Rows are points. The points of each table are mixes of a few directions, plus a little noise. Count the directions of each table, and those that both share. Where both have some left over, give the other angles between the two spaces (their principal angles), to ten degrees, smallest first.

First (4 x 2):
[[-34.4 -13.8]
 [-15.5  -6.1]
 [ 35.8  14.3]
 [ 13.8   5.6]]
Second (5 x 2):
[[ 19.2   7.4]
 [ -5.2  -2.6]
 [-44.8 -17.7]
 [ -4.1  -1.6]
 [ 34.9  13.3]]
Directions: first 1, second 1, shared 1

First (8 x 4):
[[  3.9  -8.3  13.6   2.1]
 [-44.0  17.6 -30.5  24.1]
 [ 12.0  32.1   7.6  13.5]
 [  5.2 -38.6  -9.2 -32.4]
 [ -3.7 -19.8  11.6   0.0]
 [ -6.9   4.7  -4.2   5.0]
 [ 29.1 -22.6  -1.3 -37.1]
 [  3.7  35.0  11.1  25.0]]
Second (5 x 4):
[[ 11.7   5.1  44.2   8.8]
 [-12.2 -20.6 -22.9 -38.5]
 [ -8.9  -4.4 -22.4  -5.5]
 [ 12.2   9.5 -27.6   3.9]
 [ -2.8  10.2  28.9  31.5]]
Directions: first 3, second 3, shared 2; angles 40

First (8 x 8):
[[-56.4   2.5  13.0  -3.0  18.8  17.7  10.5 -36.3]
 [-21.3   4.6  19.8   3.6   9.8  14.0   3.7  -8.9]
 [ 29.4  -0.5  -1.2   2.3  13.8  10.9  10.7 -15.6]
 [ 13.9 -18.7  -2.0   8.6 -31.8 -28.4 -52.0  15.9]
 [  6.3   6.6   9.3   2.6   2.4   5.8   7.2  13.3]
 [-53.7   7.6  23.3   2.1   8.9  13.6   3.2 -11.0]
 [ 53.4  -2.7 -50.2 -14.1  -5.8 -18.9  20.3  12.2]
 [ 29.4  -0.5 -13.1  -1.0 -15.7 -15.2  -4.6  31.1]]
Second (9 x 8):
[[ -2.9  19.8  29.1  17.4   5.8   6.1 -16.8   8.5]
 [ 12.0 -45.1 -37.7 -12.3  27.8   1.1  19.8 -30.1]
 [-50.6   3.2 -15.2  -3.2 -23.5  16.0  -4.7  35.3]
 [  7.3  12.6  -5.2   8.9  -1.1  -7.8 -15.4  17.2]
 [ 22.6   7.2  -3.1   9.9  12.2  -6.8   7.2  58.3]
 [ -1.5 -14.5  22.8 -18.3  -4.0   6.5  27.2 -50.0]
 [ -2.8  21.2  20.3  -3.7 -25.8  -6.4  -7.8 -21.9]
 [ 41.5   8.2  19.7  10.9  20.4 -13.3  -7.7 -24.4]
 [-25.0 -13.1 -32.5  -8.8 -10.7   4.7   0.2   7.4]]
Directions: first 4, second 5, shared 2; angles 30, 50

First (10 x 11):
[[  2.0  30.4 -22.9 -15.5  35.6  19.2  12.3  16.2  12.8   7.5 -15.0]
 [-17.3   9.7  26.6  18.5  -9.3 -60.6 -27.8  -5.2  20.9  -9.3  -2.9]
 [ 22.8  -1.0   8.8  -8.4 -22.2 -35.9  -3.8  -1.2  12.3  -3.4 -18.0]
 [ 20.3   1.5  18.4  -5.4 -33.8 -10.0  23.0 -12.6  -6.2  12.7  -2.3]
 [-38.8  29.8  28.3  24.3   4.8   0.7  15.7 -13.9  -5.0  19.2  25.0]
 [ 12.7 -74.7 -10.5   4.3 -28.4  20.3 -26.2  -6.4 -29.6 -25.8  16.9]
 [ 16.1 -52.4 -19.4  -5.0 -11.0  18.4 -21.2   2.7 -16.5 -21.8   3.4]
 [-34.0   6.8   3.6  17.8  19.5  18.2  -2.0  -2.7  -7.4   3.4  21.5]
 [  3.8  39.2  -4.7 -12.2  17.4  11.8  28.7   5.7   8.8  19.5 -10.5]
 [ 12.3  10.4 -28.5 -18.6  27.7  17.4   1.7  17.4   9.8  -2.1 -17.9]]
Second (8 x 11):
[[ -3.2  -3.6   4.9  -7.4   6.8   7.4   1.2   3.1   2.7  -5.5  -7.8]
 [ 11.9   2.5  -2.2   9.0  10.5   6.9  -2.3  -0.5 -10.4   4.5  -4.5]
 [-21.6  10.4   1.0  -8.9 -49.2 -48.6  10.9  -2.5  12.8   6.6  36.9]
 [  1.0  17.0   1.3   4.3 -28.0 -37.1   9.9  -0.7  -9.2  15.0  27.2]
 [  7.1  15.5  28.5 -18.8  10.4 -10.8  22.1  17.2 -22.4   3.9  -6.2]
 [ -7.2 -30.7 -52.9  37.4  -7.3  31.2 -43.3 -31.1  37.5  -8.4   2.7]
 [-16.0 -11.3  -3.0  -8.7  -5.8   5.4  -4.4  -2.4  19.5 -10.8  -1.9]
 [ 28.0   0.2  22.4  -6.9  62.5  45.5   5.9  16.9 -30.6  -5.4 -46.3]]
Directions: first 4, second 3, shared 0; angles 40, 60, 80

First (11 x 14):
[[ -3.4  16.3 -30.4 -21.8  24.0  38.1  27.4   6.4 -11.4 -10.1   5.8  18.5
    7.7  -4.9]
 [-13.5  44.9  42.0 -22.4  26.2 -10.1 -29.6  -3.2 -23.6  10.0  -6.1 -11.0
   19.3  31.5]
 [ -6.1  24.8  -7.2  12.8   0.5 -25.2 -15.4   5.1  24.2  24.4  -0.7  -9.8
   23.2  15.1]
 [  6.6 -25.5  21.2   4.3  12.6  21.5  -6.7  -1.2 -16.7   3.4   5.8   7.6
  -11.5  -4.6]
 [ -0.2   0.3 -31.0  28.2 -10.9 -19.6  -0.6   9.5  40.1  25.1   4.2  -3.9
   16.5  -1.9]
 [ 23.6 -35.4   9.5  -1.0  13.0  36.0   3.6 -14.4 -23.5 -16.2   8.2  20.9
  -26.4  -8.4]
 [ -7.3 -17.9 -29.8  35.0 -20.3 -19.0   5.3  17.5  42.8  26.9   4.3  -8.0
   11.3 -14.5]
 [ 39.8  -8.3 -21.4  -7.0   9.3  28.5  10.7 -28.3 -10.2 -30.2   6.2  30.1
  -23.1   3.9]
 [-18.1  10.5  45.6 -37.3  16.0  15.2  -3.7   1.4 -48.4 -17.3  -6.8  -6.5
   -6.5   3.5]
 [ -0.1 -35.1  26.7   6.3 -20.8  -6.1  -2.1  -1.9 -10.8 -10.6  -3.1  -8.4
  -23.7 -14.9]
 [-21.2  26.2 -24.5   2.9 -50.2 -59.2  10.4   8.4  36.6  -7.3 -16.0 -29.4
   10.6  -3.9]]
Second (9 x 14):
[[  1.7  -2.2 -10.0 -38.5  19.1  40.6   4.2  -5.8 -17.5   0.4   9.0   0.1
    7.1  -9.5]
 [-46.7  -2.0   1.3  -0.9 -20.0   1.8   7.0 -14.9  -8.7  41.6   6.9 -10.2
  -17.6 -10.0]
 [ 51.7 -13.0   9.7  40.7  24.9 -16.0  -2.7  46.2  20.3 -49.3 -13.3  19.7
   20.8   9.3]
 [ -0.9  27.5 -13.3 -39.5 -21.5  -7.2 -10.3 -47.4  -5.9   3.0   1.7 -13.2
  -11.0  10.2]
 [  7.9  11.1  -9.4 -19.6 -20.9  -8.5   6.4 -28.1  -6.5 -23.5  -4.5   0.5
  -20.0   3.4]
 [ 35.6 -12.2  10.3  24.9  53.2  13.1 -18.7  54.6  19.7  -3.5   0.6   8.6
   49.6   6.7]
 [-41.4  -7.4  -0.9  -6.4 -22.3   8.7  18.4 -15.7 -15.9  21.4   4.5  -4.6
  -25.9 -15.5]
 [ 23.9  -6.7   8.6  33.5   8.4 -20.5  -4.0  26.9  16.2 -21.6  -8.1   8.9
   10.0   7.7]
 [-31.8   4.4   2.6   5.3 -19.7 -11.9   0.5 -14.6  -0.8  29.9   3.2  -9.4
  -12.7  -1.6]]
Directions: first 5, second 4, shared 2; angles 40, 70

First (9 x 20):
[[ 25.6  -5.8 -15.8 -70.9  -1.2   6.8   3.7  -5.7 -46.7  32.9  36.6  28.7
  -30.7 -25.4 -14.0  -9.8   9.1   2.4  -5.1 -46.3]
 [  9.4  15.1   9.1 -13.1   4.5   6.0  10.9 -11.8  -1.9  -6.5  -4.5   1.5
  -30.1  -1.1  -0.5   7.3 -13.8   5.2  -3.3  -2.7]
 [ 24.7   2.5  -2.6 -24.7  11.8   3.2  15.5  -6.8 -14.1  13.2   5.9  13.5
  -29.4   2.4 -11.3   1.0  -7.4   4.3  -6.9 -11.7]
 [-40.3  15.8  14.7  50.2 -16.3   3.4 -17.4  -3.3  37.6 -34.3 -25.8 -33.7
   17.4  -6.0  24.4   5.9   1.3 -12.8  17.7  32.8]
 [  4.4 -25.8  -7.7  -3.4   3.0 -17.8  -4.6  20.7 -12.8   8.7  14.2  15.0
   46.0  20.4  -8.0  -3.3   3.5  16.3 -16.3 -10.3]
 [-13.7 -13.7  -7.6   0.9 -10.6  -5.6 -16.6  11.1  -5.0   4.2  12.0   0.8
   31.6  -6.1   3.6  -7.2  14.7  -2.0   2.5  -6.1]
 [-30.8  35.7  38.2  44.5  -7.2   1.1  -0.8 -14.4  41.1 -58.9 -39.4 -33.8
   -6.6  10.8  27.9  25.6 -29.3   9.1   1.2  34.5]
 [ 31.2 -12.2 -22.7 -37.7  11.2   7.1  11.5  -1.5 -27.2  40.8  21.6  23.3
  -26.8 -11.5 -21.4 -14.6  12.6  -9.2   0.8 -22.7]
 [-10.5 -11.3  -4.6  53.4   5.7  -5.1  -2.8  11.7  30.4  -1.4 -19.6 -14.3
   30.4  17.4   0.4  -4.3   8.0 -13.3   9.4  32.9]]
Second (10 x 20):
[[-20.5   6.8  13.7 -15.4 -25.1  -3.0 -21.2  -5.9   1.9 -31.5  -3.1 -11.9
    0.5 -16.8  21.0   9.3   8.8   1.6  10.7  -2.1]
 [  2.1   0.2 -12.4  14.3  26.6  12.0  27.3  -1.3 -11.0  34.4  15.9   9.6
   -2.7   2.6 -12.5 -13.3 -13.5  -4.9 -18.4  -6.3]
 [-26.9  23.0 -16.3  -1.6  28.4  31.0  30.3   5.2 -60.7  71.7  77.8  30.7
   36.3 -21.4 -19.0 -27.7 -55.8  23.9 -65.0 -73.5]
 [ -3.8 -20.1  -0.8  20.4  -8.8  -7.4  -0.2   2.1  28.1 -24.5 -19.6 -23.0
   -6.7 -17.0  15.2   5.6  35.3 -34.9  11.9  46.5]
 [ -1.8  13.7   7.2 -12.8   5.4   4.7   2.4 -16.1  -4.4  -2.5  -7.8   3.6
  -22.7  13.4   3.0   0.7 -10.3  10.9  12.3 -10.3]
 [  6.3  21.0   3.7 -17.0  18.4   9.4  10.4 -17.2 -16.5  17.6  -0.2  17.0
  -23.6  27.5  -9.6  -4.6 -28.4  25.1   5.7 -28.8]
 [ 47.1  -4.9   2.6 -10.9   0.1 -19.3 -15.8   6.9  16.2  -7.0 -36.5  12.3
   -9.0  49.4 -22.1  11.0  -0.7  22.9  27.9   6.4]
 [  5.5 -10.2   5.1  -3.0 -23.4 -14.6 -23.6  11.6  14.6 -26.2 -13.1  -9.0
   14.0  -4.5   5.4  11.1  18.2  -2.0  10.6  14.5]
 [ -5.9 -23.9  -5.9  25.1  -9.9  -6.8   0.1  11.7  22.4 -15.6  -5.9 -20.7
   10.9 -26.2  11.2   2.5  33.3 -35.7  -2.1  41.2]
 [ -2.1  -5.7   3.1   0.9 -11.8  -5.9  -9.6   3.0   9.5 -16.3  -7.5  -8.5
    3.0  -7.0   7.3   5.4  12.9  -6.9   6.5  12.4]]
Directions: first 4, second 4, shared 1; angles 30, 40, 70
